Each row is a point. Examples show where two turns around zero, p and q, send a point. Write where each new point lands after one turn and then the other. Backwards means that the second turn is done in reverse. Each puzzle has new turns, and all numbers are rounded.

Turn p:
[-22 -43 -43] => [-44 -40 -26]
[ 25 -28  -7] => [ 13 -36  -4]
[-6 34 18] => [ 9 37  9]
[-20  -6  22] => [-15   6  26]
[ 10  14 -19] => [  9   6 -23]
[15 28 28] => [29 26 17]
Turn q:
[-32  -5  30] => [-36  -6 -25]
[-21  31   3] => [-30  19  14]
[ -5   9 -45] => [21 40  9]
[ 51 -16   6] => [ 35 -38  14]
[  8 -18   6] => [ 10 -14 -11]
Where do these land?
p, then q: [-48  22   7] => [-46  25  11]
p, then q: [ 36 -51  15] => [ 27 -45 -37]
p, then q: [13 13 -8] => [14  4 14]
p, then q: [  7   5 -30] => [22 22  1]
p, then q: [-8 10 16] => [-16  -6  11]

Turn p:
[ 19 -20 -17  -2] => [ -4 -25  13  16]
[ 19 -24  23  14] => [ 16 -33  -6 -17]
[41 -7 28 21] => [  0 -43 -28 -18]
[-18  35 -33 -20] => [-28  41   5  24]
[-44  21  -5  -6] => [ 8 49  4  2]
[-25  17 -15 -44] => [-25  39  30  -1]
[  8 -22  19  37] => [ 34 -27 -19  -6]
Turn q:
[-33 -21   8  13] => [ -7 -35  22   0]
[-39 -14 -33 -28] => [-42 -34 -23   9]
[ 20  25 -19   3] => [  4  27 -14  21]
[ 7 31 25 -5] => [ -7  34  18 -11]
[ 41 -27  46  17] => [ 54   5  16 -40]
[  3   5 -27   0] => [ -3   1 -18  20]
Where do these land?
p, then q: [-29  22 -14 -11] => [-13  29  20  17]
p, then q: [ 29 -16   2   9] => [ 13 -30  -9  -8]
p, then q: [ 46   7 -37 -19] => [ -5 -49  36  12]
q, then p backwards: [-43 -18  14  10] => [ 30 -31  -5 -25]
p, then q: [-39  10  22  30] => [  6  42 -32  13]
q, then p: [ 37  -4  14 -18] => [-42   4   7   8]

Turn p:
[-31  41  11  -4   3  27  27 -27] => [-33  34  -5  28 -27  21   4  28]
[ 56 -47  -8  24  33 -13 -10  13] => [ 29 -70  -5  11  28 -18   1 -22]
[-17  11   3 -51   9  15   6 -32] => [-42  21 -37  -5 -17  18   8 -11]
[  7   1 -34  26 -29  -2 -17   5] => [ 32  13  21  -4  15 -14  31   1]
[ 25 -15   8   5  50 -17 -39  23] => [ 36 -33 -31   7  30   3 -34 -17]
[-10  -6 -18  16 -44  21  12  41] => [ 26   2  33 -35 -19  -7  21  34]
[-30  -8  25  -3  -3   0  -2 -24] => [-13  19   0  10 -30  -5 -17 -19]
[  9 -17 -28  20  -1 -36   9  32] => [ 17 -17  14 -16  32 -41  -3  15]
[ -9  40  40 -32 -18   4  13 -30] => [-50  33  10   4 -12  42 -12  -8]
Turn q:
[  7  -5  27  17   7 -46 -48 -39] => [-15 -43 -42  16  -8 -27 -42  21]
[-20  20 -20   7   6  37  12  33] => [ 13  11  44 -11   3  37  11   2]
[ -7 -15  50  28 -36  -4  -4 -26] => [ -1  23 -30  34   2 -18 -14  49]
[ 11 -14  -3 -36  13  -9  35   9] => [ -1   2  -4  -8  13 -16  42 -29]
[ 25  47 -11  -3   3 -47 -26  17] => [-13 -32  27 -10  22 -31 -46 -24]
[-12  -1 -37  36  19 -31   5 -17] => [ 48 -27 -19  -7   4  11 -26 -15]
[ 20   2 -19   4  -2  35  -8  45] => [  2  15  51 -14 -31   4   6  -6]
[-23 -30 -17 -36 -12  10 -12  16] => [-15  12  -8 -50 -10   6  23   8]
[  4  -9 -23 -25 -16  39  12 -37] => [-17  39 -26  -1 -15  32  10 -27]
[-4  6 52  9 18 16 33 -2] => [ 0 -1  6 50 18  2 34 20]
Where do these land?
q, then p: [ 15  21  13 -18  27  29 -26  11] => [ -1  12  17   1 -52 -10 -18  -4]
p, then q: [-35   0   4  -6  -3 -19  19 -45] => [ 12  -6 -10  -5  42  15 -37  19]
p, then q: [ 16   5  40 -12   7 -22  -6 -13] => [-15 -14 -21   6 -19  31 -10  22]
q, then p: [-16  20 -54  -1 -25  -7  44  34] => [-39 -14 -30  22  21  58  -6 -18]
q, then p: [ 29  -3  -5  -2 -18  27 -43  19] => [  1  42  27 -26 -16  14 -18 -14]
q, then p backwards: [ 30 -40  31  -5 -15  39 -15  26] => [-45  -4 -14  13 -29  28  40 -22]
p, then q: [  6  45 -19  30 -20   9  41  17] => [ 12  -8  54  13  18 -15  33  29]
p, then q: [  2 -16  -6   4  31 -27   3 -42] => [ 37 -25 -31  -1   5  11 -26   2]
p, then q: [-47 -33  -4  10  17 -28 -17  -7] => [ -3 -17 -19 -15  11 -26 -54 -17]

Turn p:
[  1 -12 -14 -24 -11  17   6  12  15] => [ 10  15 -22  12 -11  11 -21 -10   3]
[  1 -17  -7 -26 -18  15  18 -12   3] => [  5  24  -8  27  -4   0 -10 -23   1]
[  5  65  -6 -27  25  -1  -9 -11 -16] => [-11 -39  22  25  -7   4 -18  24 -49]
[-34 -28  11 -27   9  -5  15  25   5] => [ 12  22 -46  18  11   4  17  17   2]
[ -1 -25  22  46  -4  14 -39  -9  11] => [-10  -3  -1 -54  33 -17  -2 -19  20]
[ 21 -30  15  12   9   4  -1 -11  -2] => [  7  29  16 -19  17  -8   2  -6   5]
[-14   5 -18  -7  -3   0   9  15 -30] => [  6 -10  -6  25 -13 -17  -2  19  13]
[ 22 -10 -21  -4   3 -10   4  16  11] => [ 15  12   6  -4 -14  24 -11   9  13]
[ -9   5 -14 -25 -10 -21  -3 -15  -2] => [-11  -7   4  33   7  20   0  -1   5]
[  6  10   4  97  17  -4   6 -13  17] => [ 22 -35  33 -70  -6 -15  42 -22  10]
[  2  36  26 -13 -18  -8  -6   2 -12] => [-43  -8   2   7 -13  -5   2   9 -21]
Turn q:
[ -1   8 -18   7  -6 -21  -9  38  28] => [ 16   7  12 -47   9 -10  16 -10   3]
[-21   1 -29   3   4 -16  -4  22   6] => [ -5  -2  22 -25   9 -18  23   5   0]
[ 23   3  14 -30 -13   5   8 -11 -11] => [  7 -11 -18   9 -20  -6 -33   4   5]
[-17 -23 -33  17  -3 -24 -14  12  12] => [-10   2  24 -20  -7 -12  42 -14   9]
[ -5  11  27 -13 -13  -1 -14 -30  27] => [ -9  -7 -35 -12 -18  30  -3   3 -17]
[-30  -9   2  22  25 -29 -25  35  11] => [-16  20  30 -36  21  19  28   7  20]
[-37  20  24 -21  -2  16   4 -17  15] => [-28 -14 -34  -8  15  13  -7  22 -23]
[ 32 -12   0  17   7  -4  45 -12 -37] => [ 16  33   4  50 -10 -27 -12   3  11]
[-28  21   0 -16  16 -12 -39  -6   8] => [-16 -20  14 -28  -4  29   8  27 -13]
[  7  19  17   7 -23  23  -2 -17 -21] => [ -5   0  -4  21  -2   9 -32 -14 -28]
[ 37  -3  -3   9  17  33  24 -19 -12] => [33 -3 -9 51  6 -2 -8 -3  1]
[ 39 -36  -1  -2 -11  28  26   6 -26] => [ 15  -3  -5  43   0 -26 -23 -30  31]
Where do these land?
q, then p: [  4   6  -9  -7 -19   7  24 -35 -12] => [ -9 -15  16   0  -8 -10  11   5  41]
q, then p backwards: [-17   5  35   0   7 -15  -9 -13  26] => [  1  -5  18 -11  -4 -20  -7  29  31]
p, then q: [ -5 -24  -6  -8 -14 -31 -15  16 -58] => [  7  31  -6 -50  35   9  28  -4   4]
p, then q: [ 38  17 -20  -9  28 -10  -3  19 -15] => [  0   3   9 -20  15  16 -41 -28  17]
q, then p backwards: [ 13  22  -6  -8 -16  23 -10   4 -33] => [ 15  24 -20 -13   9  25 -15 -20  -8]
q, then p: [  2 -39  63 -12  20 -22  10   4  26] => [ 28 -38 -33  -2 -25  35 -31 -31 -15]
q, then p: [ -5  12 -14 -17 -28   8 -16  10  12] => [-5 20  4 27 25  1 -7  3 12]
p, then q: [  8  22 -20  37   0  13   8  17  30] => [ -4 -30 -23   6 -32 -15 -18 -22  14]
q, then p backwards: [-16 -25 -20  16   4  15  -6 -29  -2] => [-22  19   5  -5 -15 -24  21 -22  -6]
q, then p: [-23   6  -2   8  17  12  18   7  26] => [ 36  -1   4  11  -8   2   6  21 -11]
